Each row is a point. To make a cloud, some directions were put in groups of two or more. Within a group, all points are equally far from the middle, so they leave a hole (a ring in 2 directions, a hollow ball in 3). The other directions are filled evenly. Then the cloud was stretched, turned, moved and blurred a little. How many holes are there, and how many directions does each take, smallest first?
(in the rows, 128 means zero)

Cloud, 13 rows:
[[145 182]
 [197 129]
 [113  99]
 [194 113]
 [116 170]
 [101 147]
 [188 103]
 [154 181]
 [119 173]
 [151  81]
 [141  83]
 [164  83]
 [188  99]]
Holes: 1 (2)

Cloud (21 x 3):
[[ 85  88 117]
 [171 110  80]
 [140  50 137]
 [121  55 174]
 [138  58 190]
 [167 129 181]
 [107 146 111]
 [ 95  66 116]
 [155 146 171]
 [130 162 185]
 [ 91 137 148]
 [173  98 117]
 [172 104 116]
 [156  60 147]
 [165  77 181]
 [106  49  82]
 [169  86 167]
 [ 93 137 143]
 [ 87  81 112]
 [172 103 154]
 [144 142  76]]
Holes: 1 (2)

Cloud:
[[105 140  93]
 [197 139  76]
 [191  92 126]
 [132 174 172]
 [115 104  93]
 [139 168 122]
 [ 80 114 132]
 [175  73  63]
 [ 90 100 135]
 [156 183 100]
 [196 120 160]
 [146 203  87]
 [163 196  94]
 [182 178 132]
 [ 82 150  67]
 [134 127 170]
 [136 131  97]
 [128  64 141]
 [132  94 112]
 [ 90 118  49]
 [101  88 180]]
Holes: 0

Cloud (30 x 4):
[[ 74 175 187 161]
 [ 94 134 193 104]
 [138 139 185  93]
 [125 168  88 181]
 [174 128 182 190]
 [ 93 137 128  79]
 [135 139 179  88]
 [101 134 134  75]
 [106 139 160  78]
 [156 141 136  87]
 [150 139 193 108]
 [167 165 185 119]
 [ 71 163 131  95]
 [ 75 114 134 186]
 [ 77 103 118 171]
 [ 95 107  97 107]
 [175 122 121 194]
 [175 127 167 200]
 [129 154 150 222]
 [126 214 173 157]
 [ 75 112 170 173]
 [168 188 130 127]
 [ 93 119 104  94]
 [ 84 146 162 203]
 [142 214 160 147]
 [ 78 127  96 166]
 [ 77 102 120 172]
 [105 107 102 100]
 [ 72 152 187 118]
 [102 127 196 110]]
Holes: 2 (2, 2)

Cloud (28 x 4):
[[163  74 145 116]
 [ 88 179  93 110]
 [141  80 185 145]
 [129 111 217 129]
 [139 164 141  46]
 [105 115 138  40]
 [191 120 152  97]
 [182  97 134 108]
 [163 198 154 108]
 [ 94 173  85 114]
 [ 56 124 176 100]
 [ 90 153 208 120]
 [125 114 191  55]
 [ 79 144 205 109]
 [158  70 136 116]
 [194 132 134 107]
 [137  74 106  98]
 [168  78 151 114]
 [178 145 163  72]
 [152 165 139 178]
 [177 165 117 150]
 [ 93 106 176  53]
 [146 159 140 182]
 [125 147  68 104]
 [143 141  71 120]
 [140 157 111 176]
 [112 149 102 174]
 [129  63 154 141]]
Holes: 2 (2, 2)

Cloud (48 x 6):
[[165 127 139 164 196 176]
 [ 68  89  76 186 164 100]
 [106 125 126 149  91 186]
 [149 113 146  96 128  71]
 [158 106 170 223 144 155]
 [154  93 133 120 188  86]
 [ 91 102  95  68 122 160]
 [166  77  60 125 130 108]
 [186 164 119 102 151 106]
 [120 106  96  61 119 130]
 [155 112  55 124 228 146]
 [134 193  96 143 122 126]
 [ 94 155  48 173 111  98]
 [ 95 194  75 136 129 107]
 [129 141  87  57 156  80]
 [191  61 111 179 137 133]
 [ 69  79 100 133 180 145]
 [ 67  83  63 155 157 115]
 [ 84 128  96 114  99 124]
 [ 99 144 163 185 130  78]
 [ 88 121 139 194 165 109]
 [119  90 146 151 139  35]
 [107  80 144 160  50 133]
 [ 97 159  38 162 140 133]
 [114 109  59  54 144 130]
 [152 141  85 169 116 161]
 [107 163  69 141 131 166]
 [115 118  93  83 113  80]
 [127  90 139 230 117 154]
 [ 90  85  75 107 119 126]
 [168  88  60 115 131 114]
 [158  38 110 136 131 134]
 [101 183 136 150 187 133]
 [187 150 157  82 157 140]
 [ 88 178 137 139 146 104]
 [167  97 176 110 147  97]
 [170 117 136 118 146  55]
 [150  34 169 162 140  99]
 [177 129  81  87 128 119]
 [169  42  90 165 137  99]
 [ 82  73  97 204 131 103]
 [ 71  80  55 101 188 141]
 [121 117 126 171 101 196]
 [ 90 134 129 156 125  34]
 [ 90  74 110 169  97 139]
 [168 155 153 175 175 128]
 [ 94 137 136 202 163  89]
 [ 87  88 151 146 167 105]]
Holes: 2 (2, 2)

Cloud:
[[128 190 195  86 133 118]
 [ 83 101 171 109  49  96]
 [147 125 145 168 166 125]
 [ 75  74 142 174 110 115]
 [ 88 159 216 149 133  70]
 [147  73 150  98 143  84]
 [111 143  82 137 156  90]
 [150  90 133 156 109 158]
 [130 147  61 129  98 151]
 [147  92 121 134 116 177]
 [147 171 113 113 167  90]
 [148 145  87  72 107  93]
 [149 129 149 189 106 134]
 [ 72  94 204 116 116  69]
 [126 131 200 155  56 101]
 [168 141 139 150 124 177]
 [160 115 186 130 102  65]
 [113 165 168 195  75 116]
 [140 118 181 151 145  61]
 [119 113  66 126 109 158]
 [137 117 148  84  95 186]
 [ 86 139 124  50 142 120]
 [ 49 146 125 156 122  68]
 [ 58 131 138 114  73 173]
 [161  82 132 107  84 132]
 [116 209 125  81  80 147]
 [ 90 122  96 139 141  64]
 [ 77 152 209 147 151 129]
 [150 178 121 105 170 102]
 [ 74 191 183 176 122 135]
 [ 50 166 146  87 122  84]
 [ 55 188 115 130 104 164]
 [ 58 135 141 111  52 146]
 [140 175  81 150 122 152]
 [ 93 154 135 113  81  39]
 [135 138  71  91  88 158]
 [152 170 120 139  66  84]
 [ 57 191 163 152 132  84]
 [142 126  81  75  86 139]
 [ 93 121 101 104 120 197]
 [ 26 142 131 135 117 128]
 [ 67 130 153  95  51 140]
 [110 137  73 132 157 108]
 [125 186 109  55 104 126]
 [101 162 138 169 140  58]
 [ 60 163 138 153 125  57]
 [ 51 183 126 148  77 144]
 [ 77 110 140  84 167 151]
 [ 82 120 154 120 114 198]
 [ 85 204 153  88 141 102]
 [ 88 113 202 102  61 111]
 [ 76 181 196 162 142 134]
 [ 81 185 169 194  91 121]
 [ 72 181 157 194 112 101]
 [115  88  92 142  79 133]
 [ 84 152 204 131 161 140]
 [ 69 135 148  88  52 139]]
Holes: 3 (2, 2, 2)

Cloud, 87 rows:
[[143 194 113 169 153 111 140 110]
 [203 173 100  81 149  91 132 126]
 [148 146 144  72 139  67 185 135]
 [117 114 134  95 133 164 136  35]
 [151 151  65 143 198 110 139 159]
 [142 109 172 176 131 138 195 107]
 [ 82  99  86 103 155 140 170  85]
 [179 133 116 144 108  62 117 130]
 [162 133 149 171 165 106  85 186]
 [132  71 134 167 105 190 135 160]
 [ 77 130 188 106 109  89 107 105]
 [ 96 123  84 109 174 141 149  57]
 [144 110  46 113 115 102  91  85]
 [170 127 161  43 189 137 131 183]
 [ 48 167 109  90 146 185  87 138]
 [126 178 144 114 231 134  93 165]
 [ 78 115  82 141 198 155 129 182]
 [158 126  95 129 193 175 187 141]
 [166 140 156  66 201  92 115 186]
 [ 97 169  60 176 147 127 121 132]
 [148  90  85 199 116 167 122 109]
 [174 142 148 109 213 161 155  91]
 [116 128 105 148 120 201 178  92]
 [ 73 138 141 133 233 141  94 121]
 [133 150 167 150 202 130 114  65]
 [ 85 133  84  77 135 178  65  98]
 [129  57 170 155  90 112 133  97]
 [ 47 104 129 130 156 114 169 148]
 [129 112 190 174 151 184 110 162]
 [120 177 113  61 144 182  69 157]
 [104  73 115  83 210 109 123 104]
 [163 145 200 120  94 151 135 103]
 [139 188 120  91  89 154  86  76]
 [172 135 113  82 140  71  72 152]
 [150  87  83 183 145  80 117 127]
 [189  95 210  98 166 121 146 121]
 [127 119  66 179 198 142 103 148]
 [173  83 192 104 146  65 129 139]
 [ 86 150 191 135 158  97 158 158]
 [134 114  58 158 119 145  83  70]
 [158 108 198 113 139 107 166  75]
 [ 56 161 122 110 209 110  96 126]
 [174  94 201 108 149 162 153  92]
 [155 121 139  96 234  82 135 154]
 [130 178 177 108 178  75 129 110]
 [ 76 149 171 122 216 113  74 135]
 [137 141 142  83 139 156 213 102]
 [113 111 123  97  84 123 206 172]
 [121 141  96 169 179 129  61  69]
 [105  55 109 147 159  91 133 177]
 [ 92 116 143 183 115 130  60  94]
 [168  97 170 139 173 111 178  74]
 [146  66 113 145 214 132 166 138]
 [ 87  90 112 127 126  96 170 193]
 [108 164  85 134 130 173 188 181]
 [163 165 128  80 161 143  42 104]
 [151 104 151  82 158 164  51  92]
 [ 83 142  95 131 164  90 154  81]
 [136 139 163 144 110  90  80 177]
 [149 118 123  39  75 128 144 107]
 [106 118 209  82 112 105 115 157]
 [113  79 130 191 213 132 115 142]
 [186  76 136  80 187 149  86 134]
 [178 142  98 119 122  99 188 181]
 [174 128 131 121 177  72 191 138]
 [133 133  97 145 171 131  42  66]
 [103 162 131 135 112  82 106  61]
 [154  82  93  64  97 114 148  86]
 [156  69 170 153  88 125 100 126]
 [124  67  73 100 102 134 108  80]
 [164 121  93 138 166 180 120  58]
 [117 191 105  62 200 140  78 144]
 [176 162  88  50 141 165 110 141]
 [136 177  48 124 161 119 102  97]
 [ 73 152 101 121  78  92 136 155]
 [113 127  89 167 149 132  37 124]
 [183  52 136 160 153 136 105 153]
 [197 118 102 131 127 165 198 152]
 [ 99  97  74 137  80 157  84 140]
 [184 113  97  85 191  78 155 156]
 [188 165 140  74 107 126 158 181]
 [172 173 111 156 206 120  98 133]
 [ 78 109  70 131 143  88  99  79]
 [ 60  95 103 102  99 164  89  96]
 [ 71  82 168 115 136 142  69  90]
 [133  81 123 156 135 184  78 167]
 [124 131 191 135 216 146 151 175]]
Holes: 1 (8)

Cloud:
[[183 186  91 145 128 101 150 129]
 [173 120  98 169  47 130 119 148]
 [162 111 168  87  94 103 100 177]
 [141  93 123  94 192 149 154  33]
 [156 166 122 117 113 171 201  81]
 [187 108  86 117 146  88 108 120]
 [180  91 107 131 100 115 152 121]
 [182  81 108  91  93 141 164 203]
 [120 107  87 136 186 109 129 181]
 [188 138  72 183 149 168 130 119]
 [139 160  71  77 143  69 176  99]
 [138 113 146  72 147 158 107 172]
 [113 142 181 165  69 209 129 123]
 [ 82 101 143 211  92 154 220 122]
 [122 217 139 104 119 144 127 137]
 [156 131 104 123 133 199 159 107]
 [160 201 113 134 166 110 106 131]
 [ 57 140 117  89 158 151 220 103]
 [128 201 142 119  71 103  64 165]
 [135 167  70 118 120 155 146  94]
 [161  77  43 154  91 120 200 115]
 [ 97  76 135 108  65 139 228 142]
 [ 75 137  73 112 144 132 136 134]
 [186 164 102  82  70 111 101 134]
 [131  39 119 144 137 140 113 133]
 [174 101 151  98 121 192 137  94]
 [113 119 121 172  81 173 116  95]
 [140 130  27 103 115 137 142  79]
 [168  93  81  93 142 138 152 151]
 [162 125  61  57 122 102 144  80]
 [154 125  51  34 107  78 116  86]
 [101 136  83  93 150 115 103 141]
 [ 62 159 129 140 133 150 214 130]
 [156 168 123  83 144 152 147 168]
 [104 134 162 164  83 195 130 120]
 [138 131 163  45 135 120 143 185]
 [194  96  94 102 118 120 137  80]
 [170 128  96 147 114  91 173  76]
 [155 104 127  65  56  48 135 133]
 [191 169 115 110 180  87 152 156]
 [141  79 131 104 165 182 201 127]
 [ 61 152  78  58 127 122 171 168]
 [158 104 186 145 105 128 137 185]
 [124  54  99 167  68 133 215 127]
 [198 123 112 128  86 115 158 109]
 [177  85  81  96  86 154 208  93]
 [192 113  96 166  93  67 143 114]
 [157 146 147  98 144 102  84  86]
 [100 170  36 121 112  92 152 107]
 [109 108  73 132  52 154  94 136]
 [215 127 106  65  89 137 137 108]
 [ 71 127  91 149 173 171 119 193]
 [ 95 155 145 143  84 173 131 204]
 [108  91 135 144 135 158 114 159]
 [115 146 123 157 104 148 186  50]
 [128 148  88  70  89  69 226 142]
 [128  86 195 200 128 185 181 148]
 [129 135 124  95 106  87 246 112]
 [137 125 144  48 133 100 148 205]
 [ 67 126 113 108  56  78 176 154]
 [207  91 112 161 124 127 149  77]
 [167 122 114 163  85  90 143  81]
 [120 132 135  95 149 134 179 131]
 [165 128 159 103 213 145 154 110]
 [142 154 134  82  48  81 129  69]
 [164 145  63 102 120 125 174 215]
 [163 127 107 135  56 164 110 168]
 [185  73  99 130  72 100 170 106]
 [110 191 194 158 107 117 116 108]
 [136 140  98 157 154 185 203 156]
 [187 162 134 131 142 106 156 114]
 [159 138  67 185 151 174 142  93]]
Holes: 0

Cloud, 81 rows:
[[103 179 134 137  79  84 119 126]
 [132 126 169 111  99 200 114 117]
 [168 116 177 139  56  85 116 155]
 [117 170 126 180 117  74  90 143]
 [128 113 106 137 162 180 110  70]
 [126 109 142  70  79 146 110 103]
 [118  89 162  97 134 193 154 119]
 [111 132  59 131  93 113 120  59]
 [140 104 196 113 125 157 136 166]
 [156  96 154  81  89 163 108 148]
 [151 122 171 124  79  78  90 149]
 [154 116 174 157 143 116  97  88]
 [147 123 173 156 146 178  79 161]
 [123 174 136  87 124  66 144 201]
 [147  65 149 194 110 119  41 152]
 [126 160 135 147 114 197 102  57]
 [119 104 108  76 107 145 151  38]
 [134  95  99  90  88 111 183  71]
 [137 147 187  14 145 117 118 143]
 [113  88 216  95 158 128  86 171]
 [118 144 159 176 184 181  96 101]
 [138 125 131 172  97  63  75  94]
 [133 175 127 123 134 173  37  85]
 [153 168 174 164 155 139  26 113]
 [176  87 130 190 163  73 103 136]
 [104 122  86  97 130 192  99 100]
 [126 128  93 153 105 157  55 135]
 [111 190 120  92  97 129 188  87]
 [182 102 134 139  59  95 140 170]
 [122 115 145  76 128 187 202 179]
 [139 108  96 167  83 165 149 134]
 [123 109 122 170 176 146 152  78]
 [130 116 163 147  79  49 143 123]
 [111  88 158 168 122 149 152  98]
 [ 94 167  90  82 133 190 109  67]
 [151  75  61 166 100  90 104  87]
 [131 159 122 194 129 128  38 144]
 [113 168 194  87 147 153  90 147]
 [113 111 151 177 115 130 108  70]
 [157 183  96 146  99  35 127  88]
 [166 171  88 144  91 128  92  78]
 [115 114  97 137  93 115  87 168]
 [114 125 127 205 147 102 134 113]
 [138 106 117  90  61 103  84 177]
 [134 165 161  86 126 107 194 194]
 [181 140 172  68 126 165  91 138]
 [130 153 174 141 136  99 124 190]
 [114 126 237  78 165 118  98 130]
 [164 178 124 108 145 189 109 104]
 [143  91 164 126 112 159 134  98]
 [140  59 110 110 109 122 101 154]
 [154  97 130 204 143 124  57 123]
 [129 136 210 130 153 113 132 186]
 [110 102 158 107 135 206 110 134]
 [150  83 138 249 144 125 108 146]
 [117 166 163 168 179  97 146 102]
 [147 104 146 188 132 109  72 125]
 [ 88 175 134 173 141 122  85  50]
 [137 147 129  92 139 144 145 139]
 [153 156  83 171  75 109  86 147]
 [128 126 114 155  89 104 167 191]
 [141  96 158 107 138 100 136 203]
 [154 174 105 194  89  78 153 134]
 [191 110 117 104 133 119 149 118]
 [ 93 148 219 116 161 130  62 153]
 [169 139 178  91 116  91  92 148]
 [170 101 199 173 166  78 134 127]
 [118 157 181 186 204  84 118 143]
 [157 147 219 147 119  73  76 141]
 [110 128 162 157 220 152 138 132]
 [112 181 145 138 156  95 138  45]
 [151 125 135 198 149 125  52 157]
 [129 176 135 170 123 180  68  58]
 [147 154 172 103 131 135 125 148]
 [160  96 171 200 170 117 148  93]
 [175 114 228 156 110  78 103 154]
 [139  97 132 137  66 170 155 159]
 [168  83 143 123 116 114 136 136]
 [116 192  97 162 127  77  65 126]
 [104 112  85  72 148 166  98  78]
 [142  83 151 162 145 159  60 124]]
Holes: 0

Cloud, 101 rows:
[[132 158  86 167 127 198 184 129 152]
 [ 85 155 104 112 106 195  82 210 199]
 [100 135  88 164 112 134 122 148 195]
 [102 110  79 146 148 155  38 146 192]
 [ 65 174 155 105 119 104  81 171 110]
 [ 98  75 132 162  64 166  62 176 169]
 [153 102 181 138 110  80 129 176 170]
 [148  80 159 144  96 144 115 104 127]
 [ 82 172  99 118 134 152  93 180 182]
 [109 122 130 125 168 113  99 105 214]
 [ 87 161 158 103  78 130  84  99 101]
 [165  88 176 137 119 190  82 140 121]
 [ 95 131 185 134 149 163 114 143 123]
 [185 128  82 196  98 154 125 227 100]
 [ 87 117 118 139 144 208 158 165 146]
 [200 128 145 105 120 160  66 193 154]
 [137 178 118 124  70 158  87 125 112]
 [187 120 141 159 157 235  67 112 152]
 [124 102 119 161 156 195 184 145 139]
 [150 179 111 142  70 181  87 154 126]
 [195  91  77 153  84 155  94 213 166]
 [182 129  82 150 123 145 154 181 145]
 [149  77 161 168 104 157  48 168 121]
 [103 140 115 151 132 188  98 226 120]
 [ 99 153 132 184  98 239  57 121 137]
 [157 132 121 198  84 196  94 167 180]
 [ 60 135 125 141 135 160  69 128  85]
 [121 103 119 121 134 182 182 154 236]
 [173 117 163 145 106 154  88 110  81]
 [ 66 181  81 126 130 170 133 148 159]
 [150  88  94 157  83 182 143 161 115]
 [172  98 156 195 126 130 103  97  90]
 [203 172 160 111 113 159 117 172 103]
 [183 151 189 124 140 138  87 107  93]
 [126 128  82 133  74 156 139 190 204]
 [198 132 168 153 156 205  96 114  80]
 [136 117 145 178  88 153 110 182 147]
 [126  88 192 109 107 159  85 142 157]
 [ 27 158  89 123 126 130 111 175 133]
 [110 127 184  98 166  81  99 183 138]
 [101 141 153 132  99 170 106 203  91]
 [ 75 122 161 134 165 158 140 127 198]
 [144 168 137 116 164 171 140 161 219]
 [ 77 118 130  65 135 114 188 170 174]
 [159 147 116 163 175 189 122 149 215]
 [ 94 160 105 177 141 177  49 168 107]
 [122  82 167  95 140 209  98  96 191]
 [165 108 123 101 165 153 141 175 198]
 [ 77 183 149 118 147 189 142 109 195]
 [ 96 108 172 141  83 149 127  88 128]
 [ 78 154 168 109  93 170 130 177 111]
 [135 115 127  82 159 126  83 130 214]
 [190 122  82 191 108 198 148 165 124]
 [ 55 131 156  74 110 140  99 202 223]
 [106 126 138 129  87  64  93 144 125]
 [157 180 124 131  70 207 147 120 103]
 [172 200 166 152 116 185 107 102 101]
 [ 96  53 130 151 157 160 117 146 211]
 [ 83 148 103 134  99 104 131  84 128]
 [148 107 141 137 173 157 126 214 228]
 [129  90 176  96 166 137  97 135 167]
 [153  46 118 132 118 102 114 175 181]
 [143 162 140 151 127 236 128 184 122]
 [164 121 123 139 145  99 149  91 100]
 [182  85  94 151  86 167 112 170 130]
 [100  78 135  91 129 168  93 200 192]
 [186 121 100 194 170 222 161 150 168]
 [151 110 154  94 177 115 168 183 175]
 [136 130 144  76 147 165 146 183 183]
 [ 54 136  85 136 132 151 104 103 178]
 [125 165  64 149 106 150 168 178 125]
 [102  87 141  59 142 135 175 134 218]
 [128 156 123 167 168 172  75 139 161]
 [136 112 155 106  83  99  67 123 149]
 [166 136  80 156  78 175 122 174 163]
 [186 155 130 171 127 231  83 201 144]
 [125  92  94 127 158 103 117 150  98]
 [ 74 179 107 119 102 176  66 177 158]
 [139 117 107 146 163 159 150 205 130]
 [139 172  83 186  66 218  63 175  97]
 [140 167 173 105 155 191 147 158 235]
 [167 134 195 102 137 133 102 125  98]
 [ 83  99 128 143 150 135  56 196 167]
 [161 159  99 134 136  98 182 209 136]
 [ 88  88 164  94 132 145  79 157 165]
 [152 122  99 145 157 219 162 131 156]
 [160 106 159 104 119 115  25 161 160]
 [109  93  92 186  93 150  76  99 127]
 [128  91 142 142 101  76  86 142 161]
 [ 58 180 144 113  68 123  95 175 100]
 [134 105 118  65 146 142 129 176 215]
 [152 166 108 108 161 106 141 196 208]
 [120 152  94 117 143 146  59 150 113]
 [145 113 122 126 125 144 201 134 123]
 [ 77  84 149 107 158 109  87 160 213]
 [175  91 204 136 117 151 106 163 150]
 [172  81 148 146  89 194 132 112 138]
 [126  87  93 125 155 158  64 125 185]
 [136 103  55 143 109 168 146 171 119]
 [109 120 146 105 108 192 106 144  79]
 [ 81 111 119 158 136 199 175 129 211]]
Holes: 2 (2, 3)
